Every row gives one point. A path goes straight from each point to the next, and from the last back to the first. The post is the endless flat space through its rows: a point in 2 columns, a line in 3, a plane in 4, and so on, so that a path can go around it. How many times does the path go around the post? Going back the other way cancels.

Post (2 x 3)
[[-15  18 -13]
 [ 41 -41  26]]
Path (22 x 3)
[[  38   -5    7]
 [  73  -51   16]
 [  -5  -28  -25]
 [   6  -82   -5]
 [  -6    7  -52]
 [  73    5   16]
 [  37    2   30]
 [  16   26  -22]
 [  16  -17  -14]
 [ -17  -20  -27]
 [  12 -110   22]
 [  23  -39  -10]
 [  15   63  -56]
 [   3   27   -7]
 [  11   82    1]
 [  27   14  -35]
 [ -34   31  -46]
 [  34  -38  -38]
 [  62  -22   23]
 [  18   24   28]
 [  25  -22   90]
 [  35   37   55]]
Times around: 0

Post (8 x 9)
[[   5    0    4  -34  -15   14  -30  -36   -3]
 [ -26   -7  -12 -121  -10  -58    9   36   27]
 [   2    2  -15  -39    1    8  -57    9   -7]
 [  -6   23   23   12   11    5  -36  -30  -11]
 [  -6   10   13  -15  -20  -22  -60  -20  -49]
 [  20   -2   20   -7  -62   27  -55   30   42]
 [ -21  -76  -16   -2   54   40   40   17  -58]
 [ -14    6  -18    8  -19   -3  -48  -31   -1]]
Path (14 x 9)
[[ 42  -6  11  32 -31  13 -22   6   1]
 [-19 -16 -27 -13  -5 -10 -32  70 -62]
 [-36   5  17 -70  -8 -21  -3  -8 -28]
 [-26 -40  16   7 -50  41 -28  30 -11]
 [-41  46  15   5   1 -26 -16  16 -35]
 [ 16  16  -1 -68  -2 -10 -40  25 -13]
 [ 13 -38 -38 -53   3  21 -15   9  17]
 [-17 -20  17 -25 -15 -26   5  -1  15]
 [-11 -46  15 -45 -28  34 -48  -2   7]
 [-54  -5 -35  16 -25  36   0 -83 -31]
 [  5  -9 -17 -29 -29  31 -18 -19 -17]
 [ 42  45   5 -34  -4  -4 -21 -38  39]
 [ -5 -33 -17   3 -42 -32  -8  -7  48]
 [ 50  -3  50 -38 -53   4 -68 -76   9]]
Times around: 1

Post (17 x 18)
[[   2  -33   27  -13  -28  -36   45   39  -25   60   -5   52   56   -1
     3   17   -4  -51]
 [   2   45  -51  -57  -55   39  -32  -23  -23    9   -5   31  -39  -42
   -30   39  -17  -36]
 [   6   62   55  -35   34  -42  -87   71   40   37    9   18   38   99
   -75   -6   27  -10]
 [ -32  -21  -34   52   -3   43   44  -26   68    8  -74  -18  -64  -83
    40    0  -11   -2]
 [  -1  -10  -19  -32  -21   21    5   42  -50   14  -18   -7  -81  -41
   -31   22   -4  -10]
 [ -30  -31   17   18  -48   -2   26   -5   -5   16    7  -41   31   14
   -39    1   16  -16]
 [ -12   53  -13   -1   44   41   33 -103  -36  -57   55   72   -1    2
    86  -10  -46    8]
 [  -4  -20  -26   24  -49  -39    0   17   23   41  -15  -33  -77  -53
    22   27   -1    8]
 [ -40   27  -84  -61   42   46  -21  -51  -40  -62   26    9   64    5
    22   49  -35   15]
 [ -12  -21    9  -18   20  -28   10  -47  -11   76  -16  -15  -25  -47
     1   27  -29  -24]
 [  22   24   17   36  -58    4   20   25  -42   48    6   -9   37  -24
   -11   -7  -38    6]
 [  21  -20  -14   32  -25  -27  -11  -24  -37  -16  -27  -45  -20  -37
    40  -17  -50  -57]
 [ -11   -3  -19  -38   19    6    9  -31    1  -71  -12  -18   16  -74
    10  -23    9   57]
 [  25  -19  -52   32   35   25  -78    3   40   -4   55  -21   21   32
   -50  -28   44  -20]
 [  46  -18   17  -10   46   39  -22  -11   41  -34   69  -19   -3  -17
    44   27   17  -88]
 [  27   12   24   -3  -34  -71   17   68   -2   11   86   11  -20  -41
   -58   23  -44  -83]
 [ -15  -25   23   41  -39   30  -48   -5    0   -1  -42   16  -22  -42
   -12   24  -33   28]]
Path (18 x 18)
[[-16 -24  18  26 -20 -51 -21 -68 -35 -18  -4 -20  20   9  20 -25  30  31]
 [-45 -41  -3 -40  -9  12 -32 -35 -46 -30  23  -9  12 -77  -3  42   2 -27]
 [-43 -25   9  -8 -39 -15  28  48 -20 -20 -62  59  33 -72  21 -51 -37  11]
 [ 46 -31  47 -12   9  23 -56  30  -9 -20 -19  -9  13 -95 -26  -6 -85 -70]
 [ -4  51 -40  75 -34  56 -15 -55   2  56   9  35  -1 -15  50 -17 -39 -30]
 [-21   1 -37 -35 -42 -27 -25   8 -46 -66  11 -33  -1 -53  36  65 -34 -38]
 [-25  55   5  27 -23 -23  25 -33  -4 -22  18  -9 -29 -32 -24  81 -56  11]
 [ 57  45 -27 -29  27 -51   8 -44 101  46  41 -30 -19 -49 -17  -8   5 -37]
 [  0  -1 -42 -36  -3 -25  47 -29  61 -54  70  -8  12 -18  38  38 -12 -44]
 [ 59  20 -11  12  70  19 -37 -34 -63  79  26  64 -53  37 -11 -46  10  24]
 [-18   8  31  -9  36  16  14 -50 -30  12  69  49 -33 -42 -36  70 -57 -46]
 [ -6  39 -50 -32  14  41  -7  10  -7  31  14   1  32 -57 -41   8  29   7]
 [-20 -38 -23  16  32  34   7 -71 -21 -39 -18 -18 -15 -77  86 -18 -45 -11]
 [ -8 -34  -5  -4   3  51 -16 -16 -17 -47  -6 -30 -25 -26  48  -1 -71 -23]
 [ 11  17 -18 -18  48 -19 -63 -22  54 -27 -28 -39  48 -31 -18  -5 -42  66]
 [-64  25 -10 -44 -46 -31 -46  51  24 -51  31 -44  11 -53 -57  43 -94  -5]
 [-84 -45 -15  -6  48 -23  -9 -11  -9  -1  32  76 -75 -65 -11  18  -4   4]
 [-34  10 -31   5  26 -26   2 -47 -15 -38 -12 -43 -53 -25  35  -9   8   3]]
Times around: 0
